Each wall is flat, endless, passes through zero and stands at right angles to its row. A trip goes straight from one point to another. List the walls that it crosses, first one first.
(in the rows, 128 means zero)

Walls:
(1): [102 111 118]
(2): [162 149 190]
(3): [158 195 126]
(4): [162 123 153]
(5): [124 144 134]
(6): [ 83 135 119]
Trips:
[ 94 108 164] to [133 155 144] => 4, 1, 3, 6
[ 98  63 118] to [107 113 143] => none
[ 88 111  82] to [180 126 151] => 6, 4, 1, 2, 3
[163 128 141] to [131  98  99] => 3, 2, 1, 4
[172 112 128] to [124 161 167] => 5, 6

Walls:
(1): [122  95 107 146 161 128 112 165 136 118 185]
(2): [133  89  96  79 151 121 135 116 153  90 101]
(3): [130 109 165 127  90 179 120 115 113 136  95]
(4): [ 51 100 147 107 143 136 135  81 112 140 122]
(5): [135 174  86 119 165 114 150 172 142 119  99]
(6): [110 112 110 154 117 110 167 134 114 118 133]
(7): [107  73 123 105  99 176 156 162 121 140 133]
(8): [ 89 134 180 155  97  89 105  96 109 146 100]
(9): [ 83  85 136 115 111 162 149 113 116 134 125]
(10): [119 107  98 164 167 113 136 140 134 108 127]
(11): [100  62 180 118 140 120 164 118 144  85 135]
Trips:
[ 87 106 121  73 153  98 108 103 190 110 126] to [152 102 140 193 134  91 185 108  63 129  54] => 8, 1, 6, 3, 2
[147 119 135 112 128  87 141 100 123 126 144] to [114 107 116 122 118 108 120 134 240 147 107] => 10, 6, 4, 5, 1, 8, 7
[149 115 120 190 112 108  86 208  78 149 139] to [ 71 130 131 161 118 150 142 139 138 151  94] => 3, 9, 4, 1, 11
[139 123 146 106  97 158  75 130 138 178 154] to [133 145 142 175 126 163 103 111 127  95 158] => 9, 7, 10
[123 192 119 174  96 109 125  94 112 164 183] to [177 115 118  36 103 101 129 104 174 148  72] => 6, 2, 5, 3, 8, 7

Walls:
(1): [130 187 175 144 211 161  96 114 138 158 103 103 128 122 168 147 137  87
 138 120]
(2): [150 123  73 106 118 175  77 190 173 154 165 130 125 104 140 140 114 171
 134 113]
(3): [106 123 124 164  92 172 150 122 171 116 167 126 134 153  70 150  87 107
 111 130]
(4): [171 154  96 104 113 126 124 162 133 130  81  86 103 106 137 106 116 163
 105 145]
(5): [161 144 120 186  99  88  60 152 142 103  94 130 116 139 113 142 101 121
  98  42]
(6): [ 95 134 149 140 186 135 147 119 145 158 144 153 124 143 130 173 114 147
 119  94]
(7): [190 178 105 124  97 131 132 105 128 154 197 147  60 125 102 105 148 149
 155  48]
(8): [129 127 156 164 118 141  97 138 119  95 107 165 121 143 117 110 126 122
 135 133]
(9): [143  95 133 118 174 128 105 102 181  95 141 102 150  95 197  96 103  77
 118 173]
Trips:
[148 132 168 116  84 131 103 113 127 123 138 143 147 170 178 111 127 116
 120  95] to [115  97 176 147 137 115 124 117 132 111 130  89 124 124 125 108 104 144
 163 107] => 7, 6, 3
[ 82 122 120 131 138 188 103 115 125 175 178 136 185 136 144 142 130 161
 111 141] to [120 127 124 197 161  92 178 136 110 137 122  55  55 150 123 145 142 126
  86 108] => 9, 2, 5, 7, 4
[ 97 126 129 126  95 193 162 149 108 123  69 134 124  77 107 107 124 149
 107 134] to [ 58  94 125 147  98 120 170 134 134 122 120 179 149 129 124 144  88 129
 102 197] => 2, 4, 6, 9
[121 100 115 221 122 100 180 145 165 143 135 174 145 166 109  78 108 179
 146 141] to [104 149 150 109 143 140 124  81 126  77 116 120 128 119 121  84 132  68
 153 131] => 7, 5, 9, 6, 1, 3
